Each wall is flat, endless, passes through zero and stands at right angles to its row. A trip goes straight from one point to another. Which walls does it cross, in order?
In the rows, 128 means zero.

Walls:
(1): [103 139 126]
(2): [ 55 105 139]
(3): [101 104 127]
Trips:
[115  78 106] to [129 148 153] => 1, 3, 2
[117 146  74] to [151 127 156] => 1
[129 157 153] to [166 133 138] => 1
[153 126 149] to [126 165 132] => 1
[123 142 142] to [127  51  96] => 3, 1
[ 84 122 114] to [118 152 135] => 3
[126 149 117] to [129 117 175] => 2, 1, 3
[ 79 152 144] to [ 54 156 169] => none

Walls:
(1): [ 93 159  90 141 145 123 117 129 178]
(2): [ 83  90 108  58 147  97 171 150 137]
(3): [191 181 140  87 146  62 102 102 187]
(4): [131 153 141 144 111 136 140 175 131]
(5): [145 160 180 101 147 183 147 104 102]
Trips:
[142 131 125 123 112 126 159 127 176] to [168 149 110 143 113 155 121 132 126] => 2, 5, 1
[129 101 138 131 106 120 120 137 115] to [131 123 134 135 113 115 120 171 127] => none
[107 158 123 170  49 138 150 119 136] to [108 150 152 180 170 129 182 117 110] => 5
[112  93 157 123 132  99 160 170 105] to [138 118 122  81 156 127  94 119 144] => 4, 3, 5, 1
[179 145 161  92 123 127  84 140 155] to [121 153 172 152 113 188  89 139 164] => 1, 3

Walls:
(1): [131  97 149 156 122 145 126 177 148 117 124 134 147 155]
(2): [ 86 111 163 127 139 122 133  83 120 137  98 137 143  90]
(3): [104 135 112 138 120 125 119 113 161 190 163 110 106 102]
(4): [134  86 161 130 212 168 187 158 101 141 122 124 143  77]
(5): [119 136 113 137 122 158 140 127  71 121 126  91 143 143]
(6): [147 163 104 146 159 171 137 139 125 123 163 124  91 128]
(7): [114 117 120 132 151 117 114 139 142 119  79 125 120 162]
(8): [149 127 112 157 136 130 112 144 183 164 118  96 118 104]
Trips:
[118 113  97 183 143  95 124 142  40 102 126 142 127  91] to [138 156 101 116 113 125 151 115 159 109  86 104 137 173] => 7, 2, 4, 6, 8
[113 142 150 147 139 159  95 104 148 173 136 112 156 161] to [134 139 117 132 137 158 176  87 156 192 132 139 155 106] => 7, 4, 1, 5

Walls:
(1): [133  79 158 128 135 110  87 133 132  85 135 122 171 135 160 121 175 146
 111 101 113  87 162 139 133 156 143 103  75 158 132 169]
(2): [142 149  94  77 139 120 146 151 146 125  91 158 108 135 113 125 121 173
 110 102 123 140 108  64 153 101 147 171 172 122 126  98]
(3): [156 152 128  79 154 120  75  95 147 117 122 160 110 144  81 158 215 164
  99 115  99 115  93 136 120  99  89 174 157 172 170 108]
(4): [ 98 106 133 136 151  84 102 139 161 127 133  60 132  76 136 130 143 115
 164 164 119 114 116 179 168 111 117  85 176 104 143 123]
(5): [137  89  87 130 126 122 107 119 114 122  69 123 146 122 154 154 132 120
 119 142 170 114 113 136 138 138 103 176 118 130 118 141]
(6): [ 96 156  75 126 132 145 161 150 106 156 147 155  95 117 137 136 135  95
 107 137  93  89 109  94 142 132 136 138 152 124 157 144]
(7): [ 76 147 147 142 136 108 168 103 125  95 157 118 135 138 131  82 109 126
 126 154 120 113 122  53  80 137 139 168 139 131 120 105]
(8): [102 172  54 143 145 170  92 144 138 133 104 102 169  94 149 129 144  94
 145 116 132 142 161 154  38 139  98  88 111 107 102  75]
Trips:
[131 102 122 109 118  97 140 158 129 124 141 118  76 121 126 144 178 136
 113  62 105 130 101 137 104 152  86 134 134 152  89 141] to [ 59 118 127 114  98 121 163 121 135  97 112  93 156 167  79  96 182 123
 139 103  91 130  95 135 137 116  95 163 140 155 186 143] => 4, 7, 5
[ 89 133  90 139 157  85 141 102 142 109 144 130 102 100  81 100 132 139
 175 126  81  92 132 113  70 127 194 108 139 166 141 128] to [121 130  73 128 165 111 126 101  79 167  96 170 147 109 150 139 145 111
  67 137 181 130 103 171 159 132 111 138 157 188 109 138] => 1, 5, 7, 4
[103 132 138 126 119 132 129 151 102 115 108 103 167 140 156 131 139 148
 133 176 117 123 147 178 130 161 119 142  85  95 100 100] to [ 97 155 140  97 164 139 158 152 118 121 124  85  82 135  86 103 100  82
 143 132 127  92 106 114 184 154 146 129  98 141 119 139] => 7, 6, 8, 5, 1, 2
[ 59 105 124 107 134 175 147 168 131 154 153  73 104 112 164 154 136  75
 116 141 142 145 138  73 106 127 121 158 111  82 113 120] to [147 102 105 178 141 126  78 112 134 132 176  86 138 137 177 116 158 122
 140 144 121  97 170 114 118 118 101  68 142 133 165 137] => 1, 5, 7, 6
[129 106  53 129 109 133 167 103 100 134 115 137 121 123 145  98 147 175
 163 167 125  83  98 134 141  79 134 148 145 176 124  84] to [137 128 120 155 110 108 115 104 110 131 136 170  99 159 110  81 144 120
 128 118 154 145 148  99 125  83 130 107 126 150 177  97] => 4, 5
[125 120 143 148  87 116 112 126 152 130  93 160 105 120 130 121 164 123
  79 120 161 109 198 175  91 179 122 138 141 100 113 163] to [196 104 141 134 186  91  97 101 152 103 129 126 147 161 122 134  82 120
 125 159 138  74 106 137 144  83 150 108 117 124 161 106] => 3, 4, 8
[114 137 155 138 152 191 168 102 116  88 141  98 129 183 128 128 102 111
 109 144 104 162 108 125 147  76 112 112 124 110 123 127] to [111 128 115  90  85 136 123 150 155 129 150 161 106 130  47 148 107 134
 128 104  73  84 153  94 146  83  97 112 105 127 118 128] => 6, 2, 3, 7
